Each row of a before or after table is a point. The points were changed in one or more steps. Then noise was added and the rows were shuffled. The steps act on how far a point lies along the listed directions, d1 being the first. Write out the steps. A step turns or swaps two directions, mirrors them in a line or flattens them onto one, adds a multiple of one to another, or multiplies one. Angles are multiples of 10 degrees, from the lower direction toward the higher: turns from -170 to 170, lines from 10 to 170 but not 90. Use the fewest steps. Two steps may share a direction if one is a turn and the other turns, adds or multiplies; they go together, in the order done. Otherwise the lowest direction goes first.
(in the rows, 128 means zero)

Directions:
(1): 149,79
(2): 177,149
Before (13 x 2)
109,104
95,87
241,157
93,150
88,115
123,126
104,109
122,112
148,117
108,149
110,165
76,92
214,133
After (13 x 2)
149,136
112,89
122,63
179,234
137,112
98,127
125,97
134,98
138,77
128,123
179,196
89,137
90,115
Steps: turn d1 and d2 by 50 degrees

Directions:
(1): 123,112,125,55
(2): 122,201,135,112
(3): 72,120,177,131
(4): 79,131,71,133
Before (13 x 4)
132,94,153,158
179,139,126,105
62,151,84,82
171,145,115,132
184,127,101,143
213,196,72,134
117,137,91,97
100,147,103,215
141,142,57,100
132,154,89,116
91,89,147,75
130,145,112,179
153,90,211,128
After (13 x 4)
121,137,167,144
114,115,186,152
116,126,48,151
117,139,160,173
65,148,77,86
53,125,150,127
140,125,173,87
151,110,171,49
163,107,132,132
90,139,141,115
86,136,116,122
197,123,116,170
80,164,230,151
Steps: turn d3 and d4 by -160 degrees; turn d1 and d4 by 120 degrees; multiply d2 by 0.7

Directions:
(1): 145,74,136,127,135,212,140,100
(2): 104,99,126,112,177,109,54,92
(3): 167,197,120,127,149,175,83,143
(4): 95,138,43,82,127,144,146,122
(5): 179,115,81,177,179,103,152,118
(6): 112,169,166,103,180,127,178,82
Before (8 x 8)
116,157,125,137,134,135,131,125
159,139,83,145,106,89,166,161
111,120,94,146,122,105,197,116
78,160,118,117,91,115,128,156
139,103,90,128,181,108,98,125
158,136,207,181,105,98,81,159
107,101,93,126,100,99,163,144
167,55,70,126,163,249,104,94
After (8 x 8)
123,77,106,152,72,119,53,168
102,131,126,126,125,124,138,120
139,90,133,133,184,112,129,112
166,134,137,144,152,84,140,124
161,172,142,143,163,132,123,129
158,102,175,163,113,148,230,127
93,162,167,123,136,137,103,127
153,177,102,156,166,128,152,117
Steps: turn d1 and d2 by -50 degrees; multiply d1 by 0.4; mirror d3 and d5 in the line at 100 degrees; mirror d4 and d6 in the line at 50 degrees

Directions:
(1): 122,131,62,107,68,68,103,120,86,158,127
(2): 192,191,157,113,123,128,83,186,100,117,122
(3): 105,190,91,124,178,75,159,128,144,77,103
(4): 125,124,117,91,139,149,119,100,83,65,209
(5): 137,152,122,128,77,121,101,117,224,109,170
(6): 156,178,129,187,101,156,140,50,102,124,112
Before (14 x 11)
103,137,116,128,163,99,160,134,110,123,109
133,126,108,134,118,129,138,122,78,155,107
143,129,124,103,107,137,115,170,99,154,155
122,133,133,125,137,146,139,123,131,93,138
165,201,107,126,129,122,100,150,76,101,147
162,180,153,101,191,129,113,202,187,85,119
96,151,88,117,133,94,137,115,121,102,126
104,161,132,159,153,115,160,117,161,118,96
102,96,133,112,139,107,140,155,87,147,128
140,123,142,88,126,115,90,184,134,116,158
106,139,112,128,145,157,129,129,135,78,148
153,111,126,51,103,108,77,188,153,106,167
131,127,151,146,161,165,130,98,176,82,164
114,120,95,67,167,100,117,162,132,90,164
After (14 x 11)
127,135,164,133,168,136,148,152,95,120,117
114,170,70,145,95,85,132,63,105,104,135
117,98,119,105,104,142,116,129,114,121,157
113,29,179,135,118,188,139,135,115,186,146
106,86,102,114,84,164,99,118,103,124,174
133,110,80,94,78,97,72,126,117,126,180
141,205,37,143,58,78,133,6,103,82,128
76,21,41,134,27,112,125,46,137,216,150
131,75,92,134,64,171,114,34,80,152,184
68,56,119,147,155,183,169,79,142,118,181
110,30,161,140,68,164,110,137,147,216,133
131,126,169,128,204,162,161,173,135,110,105
120,45,166,148,76,210,116,84,116,168,168
119,204,96,133,164,109,171,122,120,89,127
Steps: add -1.5 times d5 to d6; turn d1 and d6 by 130 degrees; multiply d3 by 2.5; turn d2 and d3 by 150 degrees; multiply d4 by 1.3

Directions:
(1): 81,160,90,120,63,165,143,98,153,105,190,89,159,98
(2): 130,182,154,45,110,133,84,164,145,113,69,109,133,94
(3): 79,92,124,160,74,100,128,213,94,125,106,83,131,147
(4): 129,85,89,114,127,58,128,96,141,43,98,146,163,108
Before (11 x 14)
114,173,139,111,97,139,93,193,121,145,107,93,132,98
136,82,146,133,127,51,107,144,104,86,68,141,137,116
157,66,143,172,174,89,138,162,64,125,89,171,114,177
104,133,109,141,124,149,136,137,117,131,157,97,143,125
155,90,136,167,190,88,122,130,95,119,95,177,107,183
104,179,135,113,101,182,136,100,132,131,158,119,121,86
105,17,144,207,126,49,144,147,85,96,128,147,109,150
115,177,142,106,96,172,107,136,131,156,168,101,104,110
103,162,132,111,125,139,112,126,142,137,110,119,127,115
133,119,149,172,140,147,138,137,138,158,156,116,101,153
116,161,125,92,104,182,141,110,135,145,140,102,126,113
After (11 x 14)
195,66,233,201,251,127,132,136,68,224,109,202,26,191
143,157,190,141,124,164,109,155,102,191,127,122,98,128
75,163,114,109,103,144,125,108,155,108,140,109,146,100
76,143,108,116,65,143,143,93,144,67,133,108,161,68
168,79,134,157,188,87,131,101,143,114,105,163,115,157
101,136,84,84,73,142,144,96,147,78,142,95,168,90
211,79,184,166,241,106,129,166,57,176,79,209,83,186
133,134,111,126,155,138,136,108,126,128,151,130,150,123
105,148,90,84,79,123,115,74,159,64,165,107,152,72
183,81,170,185,217,90,113,174,71,165,62,187,80,208
119,213,98,74,84,169,102,85,177,90,161,100,167,59
Steps: add 1.5 times d2 to d1; turn d3 and d4 by -150 degrees

Directions:
(1): 74,200,116,111,133,62,140,55,100,143,97,95,140,115,194,150,113,93,116,126
(2): 128,131,136,97,118,124,145,125,156,101,146,76,68,66,104,160,134,113,213,53
Before (9 x 20)
16,229,88,105,151,14,124,7,60,162,60,83,171,115,230,159,88,91,74,149
135,132,128,122,149,140,154,126,133,129,133,130,119,129,110,140,129,115,144,101
116,154,123,113,137,91,154,110,119,115,117,115,110,100,139,143,130,115,142,90
108,111,114,146,129,135,138,140,139,136,136,118,141,143,137,112,117,136,131,136
99,172,133,105,129,101,148,88,139,108,134,98,124,92,128,147,145,105,169,91
155,90,145,113,117,161,115,175,139,103,182,128,94,121,83,107,145,146,160,114
110,151,130,127,136,101,115,101,100,124,89,112,138,142,173,142,140,133,117,137
169,77,153,159,132,178,105,186,137,105,168,173,151,153,81,104,147,176,111,145
145,98,126,121,127,156,119,154,123,135,140,177,141,150,106,89,150,151,117,168
After (9 x 20)
176,61,133,131,126,192,117,192,138,132,155,195,134,159,75,79,159,166,127,167
64,225,120,94,133,50,159,34,114,117,114,74,136,81,175,164,133,81,159,85
38,194,92,112,151,45,116,41,71,154,75,101,165,120,193,145,96,108,80,149
132,126,132,103,122,130,119,146,126,109,170,118,101,114,108,119,140,130,153,112
120,151,122,118,151,120,158,106,126,131,128,118,120,122,130,146,124,104,141,103
119,99,115,152,126,147,134,147,143,132,140,121,140,144,129,111,123,139,134,133
94,187,117,108,138,57,161,74,105,125,104,94,121,95,172,152,123,102,131,88
196,45,157,168,128,207,100,220,150,100,183,185,145,159,55,95,157,196,118,144
123,136,132,131,139,116,111,120,109,123,95,120,139,151,156,134,146,139,119,136
Steps: add 1.5 times d2 to d1

Directions:
(1): 120,118,128,93,59,156,134,111,149,81,113,107,155,127,80,98,136,208,187,128,72,212,113,136,94,199,94,103,119,116,170,117
(2): 102,147,142,20,96,155,107,198,148,174,120,203,130,98,74,136,136,136,134,127,172,117,145,79,146,94,141,65,126,78,120,131
(3): 73,26,94,104,112,93,125,91,111,72,145,123,155,188,92,112,147,152,111,141,139,75,99,148,181,123,196,102,95,107,90,100
(4): 131,112,114,159,141,155,187,200,117,140,58,128,113,164,130,174,89,175,117,207,114,121,28,134,141,101,81,109,152,115,110,110
(5): 91,132,152,123,204,147,69,88,154,156,152,90,165,94,124,117,103,196,112,108,144,160,129,160,191,97,45,98,123,149,63,115
(6): 185,51,150,131,93,154,97,179,119,155,117,112,122,93,124,70,65,142,102,57,179,134,86,156,142,123,163,151,150,174,178,83
Before (9 x 32)
120,143,143,152,205,126,120,137,119,160,131,144,126,113,153,162,97,116,105,147,136,102,140,105,130,85,104,138,145,156,95,133
141,129,140,125,152,154,84,122,144,171,141,132,151,98,137,116,115,135,117,100,165,141,139,132,161,97,96,132,142,156,109,131
147,86,121,137,140,129,114,165,102,147,130,132,116,146,157,122,93,111,109,123,156,120,86,129,161,92,151,128,143,159,136,106
147,91,134,131,110,144,116,103,134,117,132,96,144,117,109,91,97,137,122,94,136,156,133,149,126,157,126,147,130,139,144,130
155,78,131,172,132,126,130,183,100,151,113,142,93,116,171,111,82,73,54,119,196,68,93,132,148,75,207,162,154,166,143,107
145,162,148,142,118,125,140,133,139,161,133,137,95,104,126,142,142,102,139,112,110,132,147,99,106,147,132,137,137,139,150,155
91,27,125,79,93,118,92,151,121,132,146,158,146,123,92,105,110,164,125,117,170,104,110,157,198,103,157,95,111,123,109,112
140,182,110,153,116,125,161,113,117,116,95,107,127,135,159,149,116,130,153,166,75,185,144,116,84,167,75,164,138,147,151,159
175,188,159,154,136,163,142,154,136,176,82,130,119,76,151,140,85,134,144,113,128,175,116,110,92,148,63,144,176,158,159,137
After (9 x 32)
154,138,145,163,103,125,152,127,135,143,127,119,95,116,127,132,135,118,145,114,95,145,124,116,98,164,132,148,138,149,164,144
100,141,104,121,150,125,147,139,116,122,122,141,124,173,143,165,140,132,146,187,104,137,97,107,145,108,106,98,130,119,105,133
105,132,117,124,135,118,127,67,136,99,151,114,147,140,113,129,143,107,127,132,122,129,171,128,126,148,125,135,113,108,105,158
118,154,125,131,148,155,114,99,150,140,128,121,158,118,130,138,134,164,146,143,116,168,132,131,141,123,59,121,136,138,99,143
73,153,97,145,116,135,201,148,125,85,76,145,116,174,126,181,149,157,135,250,76,133,79,103,110,130,109,96,131,89,109,142
168,108,108,178,118,99,133,109,92,120,124,100,116,134,182,111,97,74,103,107,132,124,146,138,111,145,163,206,141,183,163,136
131,106,139,156,163,148,140,151,121,134,99,120,135,126,132,145,78,179,129,160,102,146,85,121,116,122,81,131,152,161,123,108
164,190,138,207,168,116,161,90,119,140,107,111,112,113,187,156,115,79,133,128,114,133,141,117,88,151,92,176,162,166,136,154
56,130,132,52,133,122,97,140,143,153,148,187,147,108,92,153,148,159,151,158,145,120,157,120,186,94,93,64,104,89,72,153
Steps: mirror d1 and d4 in the line at 120 degrees; turn d2 and d3 by -40 degrees; add 0.3 times d2 to d5; multiply d6 by -1

Directions:
(1): 207,136,126,109,174,127,179,93,122,48,91,78,127,123,163,112,124,158,151,95,154,154,199,84,169,177,131,172,185,176,143,113,151,201,149,98,119,42,72,168,114,146,118,106,170,165,169,82,109,134,189,94,125,91,126,159,117,62,138,143,169,132,131,162
(2): 62,149,150,141,120,122,139,211,87,163,125,125,90,80,151,122,147,67,103,196,83,94,159,150,82,138,128,184,181,196,91,133,161,175,107,160,159,102,107,115,80,148,190,138,161,116,132,158,99,157,147,101,116,187,121,197,75,138,55,123,154,205,113,116
(3): 158,166,125,141,122,155,109,109,60,172,137,143,201,147,148,110,140,123,122,113,136,92,178,146,127,101,226,138,131,165,180,146,102,69,115,201,105,18,109,128,166,87,158,139,88,146,155,173,189,100,106,134,90,152,108,76,136,82,91,184,136,142,193,103
Before (12 x 64)
151,133,119,120,142,135,123,104,125,121,127,128,147,132,134,128,123,135,135,108,126,134,132,122,139,134,137,130,122,120,135,125,130,131,133,132,122,119,126,139,125,131,117,120,128,136,133,111,134,132,137,135,112,115,135,119,135,117,137,124,132,123,135,134
140,110,119,127,128,130,120,102,165,123,134,139,142,151,115,135,119,153,137,109,133,137,121,122,134,119,114,93,95,87,132,129,109,105,138,109,127,159,145,136,158,123,108,117,119,119,118,111,132,123,130,145,152,101,135,98,141,134,154,119,110,96,120,137
173,131,127,120,133,132,153,106,105,106,116,102,141,135,137,123,125,134,136,120,143,135,171,120,146,137,152,163,156,165,149,123,131,152,143,143,125,59,102,144,122,125,131,119,145,149,142,113,134,132,147,102,127,119,124,125,121,84,125,143,147,141,146,141
153,130,125,120,142,128,144,119,147,100,116,107,127,132,136,121,127,143,131,127,135,146,150,112,140,151,118,147,154,143,130,120,137,158,125,114,127,112,107,148,127,139,119,129,149,129,143,103,106,132,148,120,129,112,117,143,112,120,129,120,143,133,120,144
159,148,126,124,140,124,143,120,111,113,123,107,134,124,138,113,131,124,127,129,137,124,167,121,141,150,143,154,165,164,146,124,135,155,131,133,126,79,107,144,136,133,136,106,132,140,146,127,124,135,158,103,116,123,134,138,115,94,119,135,161,143,153,134
131,143,133,136,121,142,121,151,105,152,142,135,144,135,143,113,140,118,118,134,123,97,150,133,121,125,166,146,141,152,133,133,116,112,122,168,132,77,125,131,138,125,150,129,124,131,140,148,134,121,146,124,112,142,127,120,122,108,103,157,136,146,140,128
166,145,128,127,134,148,131,99,98,125,118,116,164,141,141,117,134,142,135,105,134,118,173,126,152,135,174,148,148,149,142,133,127,124,126,148,113,56,108,145,147,118,137,118,114,157,148,125,136,131,147,120,99,139,119,114,129,83,119,162,142,147,150,134
126,122,119,129,128,129,134,116,139,125,121,126,127,134,120,127,129,135,128,113,128,137,126,127,138,133,126,114,125,109,123,138,138,124,130,129,130,139,122,130,135,131,126,136,129,137,127,115,131,135,125,128,130,120,129,122,132,138,153,122,137,118,111,130
155,112,125,118,133,127,125,97,153,112,122,136,131,145,112,139,123,149,139,106,144,146,96,112,150,126,112,97,94,93,149,128,109,106,127,108,116,155,140,131,146,123,95,116,122,130,128,123,132,124,113,144,140,99,137,95,156,137,160,116,112,94,132,149
159,109,118,119,151,122,139,86,166,78,115,113,115,133,121,140,105,153,139,100,152,157,109,109,160,158,94,109,118,94,132,115,136,144,149,82,118,168,133,147,136,141,82,104,142,117,122,94,116,127,134,121,138,89,143,111,147,139,171,115,117,89,113,152
128,111,138,129,107,138,110,110,142,127,141,141,117,140,105,140,120,138,140,117,131,149,97,132,126,116,109,101,104,84,122,138,121,100,128,110,126,185,154,134,132,119,100,121,117,121,109,126,135,127,117,142,148,106,140,117,141,160,160,115,111,105,126,131
114,106,132,118,137,125,146,156,141,95,116,110,97,115,138,124,115,122,123,141,123,140,125,112,131,149,99,145,145,135,106,109,149,168,143,86,143,146,120,129,102,142,117,124,166,126,124,104,90,141,158,114,142,113,134,173,112,140,135,103,137,137,97,142
After (12 x 64)
146,107,134,121,119,128,132,100,149,92,126,121,101,130,110,138,114,151,147,110,137,165,108,117,138,136,91,111,123,90,119,125,134,135,135,89,126,181,141,147,119,132,90,112,140,128,116,103,118,135,139,130,154,88,144,137,139,148,170,107,123,104,111,147
155,152,132,131,137,129,131,121,100,128,127,114,146,126,141,113,138,116,121,137,136,117,166,131,138,141,158,155,156,163,152,129,129,136,125,147,126,70,108,135,145,125,141,108,118,137,146,143,138,133,147,106,112,131,131,123,119,95,110,146,153,143,164,124
163,136,120,119,149,137,128,98,121,114,122,122,151,128,139,123,122,139,134,103,130,134,146,118,144,140,141,138,129,127,142,124,132,140,136,129,120,104,118,143,127,132,117,120,136,141,140,108,134,132,144,131,109,110,130,123,137,103,136,131,140,126,139,134
176,140,124,121,129,138,145,101,87,119,122,108,155,140,141,116,126,136,135,119,141,126,182,127,146,129,173,165,152,172,161,127,127,138,142,160,120,40,101,141,134,112,141,126,134,148,147,125,147,124,138,105,119,123,118,112,120,75,114,156,150,142,162,132
143,124,126,115,140,123,145,125,153,97,121,104,121,129,136,123,124,150,133,127,136,148,140,110,140,150,102,146,153,138,127,119,139,165,124,106,133,124,109,148,123,143,116,127,151,126,139,102,100,132,153,122,134,109,117,153,112,128,132,111,141,133,110,145
85,84,132,113,134,117,140,167,171,92,120,116,69,111,126,131,111,120,121,150,114,155,88,112,122,152,59,139,135,115,81,104,154,178,146,60,152,207,137,123,89,154,108,119,177,113,103,93,70,152,157,116,158,110,139,192,110,171,152,77,128,130,71,144
130,120,117,128,137,127,139,111,143,113,117,117,124,135,123,125,131,139,132,110,133,145,127,123,144,139,118,116,130,108,123,137,143,137,135,117,129,137,119,131,131,140,122,139,135,139,130,106,125,139,129,123,134,112,132,132,125,131,156,123,139,120,103,136
178,100,120,104,174,115,167,78,188,24,100,86,92,127,130,137,100,165,149,85,157,181,119,84,177,188,60,124,138,100,117,98,152,198,162,46,125,170,118,165,118,164,64,92,169,126,131,56,87,140,170,102,152,64,146,144,139,127,191,100,128,83,88,180
177,162,126,131,131,160,121,88,71,141,120,119,198,148,154,107,140,137,134,102,136,103,195,132,152,128,211,152,148,166,164,136,117,101,118,178,104,5,99,145,163,102,146,122,102,163,162,143,161,119,138,127,83,152,111,94,131,63,101,186,144,154,175,122
168,111,119,117,146,127,141,93,173,84,118,118,134,144,130,130,118,167,146,94,145,153,144,107,150,142,108,112,118,104,133,117,122,139,145,90,129,139,125,152,146,133,105,105,142,135,130,89,117,122,155,131,156,84,138,116,136,115,160,119,127,98,116,154
185,112,120,107,156,122,147,83,156,71,103,108,126,144,130,132,121,164,146,91,155,160,124,93,170,154,104,116,119,109,149,118,125,144,139,85,116,131,119,150,135,137,86,108,144,146,145,97,116,131,142,128,141,80,138,115,150,113,169,116,131,96,129,167
130,155,136,148,108,153,105,148,79,181,152,152,169,144,149,115,145,112,109,139,117,79,154,145,113,106,205,143,133,154,148,139,101,79,115,200,124,54,127,126,156,106,165,136,101,130,143,170,165,112,129,131,96,158,121,96,129,100,88,174,130,147,161,113
Steps: add -1 times d2 to d1; multiply d3 by 2
